Each row is a point. Each table stands for the endless flat space through its points: a line for two points, a plane for three, and so on. Write the one point that lies in both, or say that there is none.

First:
[[ 0.51 -0.82  0.85]
 [ 0.95 -0.18  0.93]]
Second (2 x 3):
[[ 0.73 -0.92  0.02]
 [-0.23 -0.80  1.34]]
They share: no point

First (2 x 6):
[[ 1.18 -0.38  0.16  0.71  1.11 -1.30]
 [ 1.52 -0.23 -0.13  0.96  1.13 -1.30]]
Second:
[[ 0.66 -0.58  1.90 -0.49  0.14 -0.99]
 [ 1.12  0.94  0.71  0.72  2.53 -2.49]
 [ 0.18 -0.44  0.57  1.48  0.87 -2.59]
 [ 0.92  1.14  2.10  0.01  1.86 -2.55]]
They share: [ 0.84 -0.53  0.45  0.46  1.09 -1.30]

First, 2 rows:
[[ 0.12  0.17 -0.27 -0.15 -0.46  1.03 -0.40  1.14 -0.10]
 [ 0.78  0.89  0.45 -0.89  0.28  1.61 -0.16  1.24 -0.64]]
Second:
[[-0.60  0.08 -0.61  0.17 -1.36  0.65 -0.25  1.23 -0.39]
 [-0.25 -0.69 -0.62  0.25 -0.85  0.37 -0.41  1.27  0.22]
 [-0.94  0.99 -1.04 -0.05 -1.60  0.94  0.13  1.39 -1.07]]
They share: no point

First:
[[-2.22  0.61 -0.11 -0.90 -1.09 -1.37 -0.27 -1.63 -0.46  1.88 -1.04  0.17]
 [-0.84  1.10  2.29  0.06 -1.88 -0.28 -1.86  0.56 -0.05  1.03  0.23  1.08]
 [-1.41  1.38  1.45 -0.51 -1.26 -1.14 -1.50 -0.19 -0.54  1.98 -0.15  0.85]
 [-0.07  2.16  2.38 -0.06 -1.33  0.25  0.34  1.30 -0.77 -0.50  0.24  1.07]]
Second:
[[-0.94  2.35  2.26 -0.43 -0.54 -0.53 -0.36  0.58 -0.99  0.05  0.09  0.65]
 [-0.82  1.27  1.36 -0.73 -1.53 -0.02 -0.30 -0.26 -0.60  1.04 -0.48  1.16]]
They share: no point

First:
[[ 1.19 -1.32 -0.46  0.31 -1.34 -1.19  0.16 -0.34  0.45  1.18 -0.15 -0.13
   0.37  0.91 -1.55 -0.39  1.90 -0.88]
 [ 0.92 -0.73  0.04 -0.98 -0.38 -0.81  1.33  1.06  2.05  1.25 -1.23  0.51
  -0.67  1.07 -0.27 -0.69  0.93 -1.93]
 [ 0.83 -0.70 -0.46  0.29 -1.36 -1.05  1.22  0.66  0.65  2.14 -0.19  0.49
  -0.45  1.89 -0.81 -0.79  0.74 -0.48]]
Second (3 x 18):
[[ 1.51 -1.17 -0.36  0.22 -1.33 -0.69  1.56  0.39  0.39  0.91 -0.85  0.18
  -0.31  1.30 -0.60 -0.13  1.08 -1.11]
 [ 2.03 -1.35 -0.41 -0.03 -1.32 -0.80  1.74 -0.15  0.50  1.13 -0.59  0.04
  -0.42  1.92 -0.83 -0.41  0.89 -1.31]
 [ 0.49 -0.78 -0.21  0.04 -0.97 -0.90  0.66  0.96  1.02  1.18 -0.85  0.39
  -0.10  0.55 -0.66 -0.31  1.47 -1.02]]
They share: [ 1.01 -0.96 -0.26 -0.21 -0.96 -1.01  0.84  0.42  1.13  1.40 -0.59  0.25
 -0.21  1.17 -0.89 -0.59  1.28 -1.22]

First:
[[-1.89  2.29  0.66  0.40 -1.29  2.23  1.32 -1.39  0.73  0.87  1.01 -1.07
  -0.05  0.33  0.95 -0.67 -0.30  1.71  0.41  1.35  0.74  1.66  0.60 -1.10]
 [-0.09 -0.45 -0.11 -2.65  0.54  2.08  0.68 -1.17  2.58  1.55 -0.87 -0.51
  -1.72  1.97  1.45  1.25 -3.66  1.15  2.03 -0.79  1.89 -1.23 -1.10 -1.44]
 [ 0.71 -0.76 -1.12 -1.07  1.16  1.03  0.69  0.78  0.90  1.84 -0.70 -1.28
  -0.20 -0.04  0.31 -0.25 -1.81 -0.14  0.87 -0.17  1.04 -1.84 -0.26 -1.08]
 [ 0.59  0.10  0.03 -0.62  0.71  3.04 -0.41 -1.05  2.19  1.90 -1.76  0.47
  -0.66  0.78  0.78  0.94 -2.64  0.36  0.37  0.48  1.93 -0.61 -1.43 -0.36]
 [ 1.61 -1.05 -0.86 -0.80  1.49  2.53 -0.82  0.03  1.83  2.35 -2.07  0.39
  -0.37  0.37  0.35  0.45 -2.36 -0.25  0.23  0.11  2.04 -1.78 -1.40  0.06]]
Second:
[[-0.68  1.81  0.43 -1.35  1.56  2.92  2.10  1.59  1.22  2.22  0.44 -1.36
  -0.97  1.98  1.12 -0.73  0.29  1.83  0.85  0.47  0.87 -0.14  1.54  0.12]
 [-0.36  1.94  1.17 -3.44  0.86  2.88  1.50  1.17  0.76  2.45  1.21 -2.55
  -1.13  1.00  2.15 -1.49  0.24  2.01  1.39  0.10  0.60 -0.92 -0.46 -0.70]
 [-0.05  1.28  0.40 -1.77  1.84  2.24  2.24  1.41  2.05  2.20  0.57 -1.84
  -1.48  2.20  1.38 -0.82  0.19  2.20  1.49  0.13  1.81 -0.29  1.64 -0.25]
 [ 1.45 -1.40 -0.57 -2.41  0.97 -0.68  1.50 -0.73  3.52  1.36  0.59 -2.75
  -2.03  1.24  1.57 -0.62 -1.78  2.03  3.08 -0.99  3.89 -1.09  0.42 -2.33]
 [-1.56  1.22  0.07  0.12  0.32  2.04  0.51  0.31  0.15  1.92  0.09  0.35
   0.41  0.68 -0.42 -0.49 -0.94  0.08 -0.61  1.74  0.08 -1.26  0.51 -0.89]]
They share: [-0.44  0.19 -0.48 -1.15  0.13  1.36  1.08 -0.19  1.03  1.42  0.20 -1.31
 -0.50  0.58  0.79 -0.35 -1.48  0.92  1.16  0.03  1.07 -0.64  0.12 -1.22]

First:
[[ 0.12  0.52  1.56 -1.72 -1.07 -0.92 -0.87 -0.53  0.51  1.05  1.09 -0.48
  -0.98  0.68 -0.27  0.79  0.36 -0.87 -0.42  0.11  0.98 -0.37  0.85 -1.15]
 [-0.63 -0.10  1.35 -1.25 -0.95 -0.04 -1.03 -0.38  0.42  1.03  0.16 -0.05
  -1.12  0.10 -0.40  0.23  1.27 -0.82  0.10 -0.48  1.74 -0.13  1.31 -1.27]
 [ 0.07  0.18  1.69 -1.83 -1.07 -0.68 -0.67 -0.84  1.08  1.59  0.86  0.49
  -0.88  0.02 -0.94  0.47  0.61 -0.80 -0.06 -0.70  1.70  0.39  1.87 -0.59]]
Second, 5 rows:
[[-0.80 -1.99  2.98 -0.66 -1.24 -1.33  0.52  1.34  0.26  0.24 -0.11 -0.04
   0.48  1.69 -1.12  2.09 -0.17 -2.42 -0.86  0.19  1.36 -0.79  0.92 -1.00]
 [-0.46  1.39  1.15 -0.78 -2.90  0.34 -2.84 -0.23  0.83  2.29  1.08 -0.37
  -2.67 -0.71 -0.07 -1.77  3.14 -0.77 -1.55 -0.99  1.71 -0.46  2.70 -0.82]
 [ 0.19 -0.91  1.46 -1.64  1.26 -1.06 -0.37 -1.04 -0.04  0.01  0.50  0.00
   0.56  0.42  0.44  2.90 -1.70 -0.18  1.27  0.82  0.79 -0.40 -1.17 -2.24]
 [-0.86 -0.58  2.42 -0.86 -1.44 -1.50 -1.12  1.14  1.12  0.55  0.94 -0.11
  -0.78  0.63 -0.05  0.43  1.54 -1.21 -0.88 -0.52  0.92  0.10  1.08 -1.61]
 [-0.48  0.47  0.60 -0.85 -0.83  0.45 -2.26 -0.10  1.54  1.03  0.45 -0.70
  -0.95  0.85 -0.46 -0.23  1.31 -0.77  0.17 -0.97  0.95 -0.65  0.95 -2.82]]
They share: no point

First:
[[-0.98 -0.11 -0.92  0.05 -1.41  0.84  1.15  0.17 -1.40  0.55 -1.41  0.19
   0.56  1.13  0.80  0.55  0.55 -0.82 -1.75  1.71 -1.00 -1.07  0.71 -0.31]
 [-1.52 -1.37 -0.55  0.41 -0.14  0.95  0.55 -0.83 -0.37  1.36 -1.23  0.56
   0.72  0.39 -0.10  1.29 -0.30 -0.39 -0.65  0.76 -2.25 -0.25  0.96  0.10]
 [-1.84 -0.52 -0.41  1.69  0.39  0.32  1.15 -2.11  1.07  2.16 -0.01  0.77
   2.39 -2.35  0.67  2.38  0.75  0.55  0.08 -0.43 -0.86  0.20 -0.09  0.12]
 [ 0.18 -0.25  0.10  1.53 -1.81  1.00  0.55  0.65 -2.38  0.89  0.11  0.87
   0.50 -0.43  1.98  0.45 -0.41  0.72 -1.77  0.67 -0.60 -1.17  1.63  0.07]
 [ 0.84  1.43  0.21  2.42 -2.79  0.56  1.18  0.95 -2.71  0.62  1.15  0.83
   1.40 -1.78  3.51  0.36  0.83  1.35 -2.44  0.50  1.45 -1.86  1.10 -0.02]]
Second (3 x 24):
[[ 0.22 -0.71 -0.10 -0.49 -2.11  0.96  2.20 -0.37 -1.93  0.46 -0.44 -0.34
  -0.21 -0.69  1.09  1.86  1.24  0.27 -0.98 -0.26 -1.24 -1.59  1.01  0.96]
 [-0.53 -0.49 -0.28  0.68 -0.37  0.58  1.57 -0.50 -0.48  0.83 -0.17  0.86
   1.11 -0.99  1.21  1.47  0.75 -0.66 -0.89  1.38 -0.67 -0.06  0.88  0.38]
 [-1.03 -0.53 -0.82  1.18 -2.15  0.42  0.59  0.44 -1.80  1.45 -1.11  0.82
   0.59  0.35  1.57  0.79 -0.23  0.40 -1.53 -0.28 -1.13 -1.56  1.12 -0.66]]
They share: no point
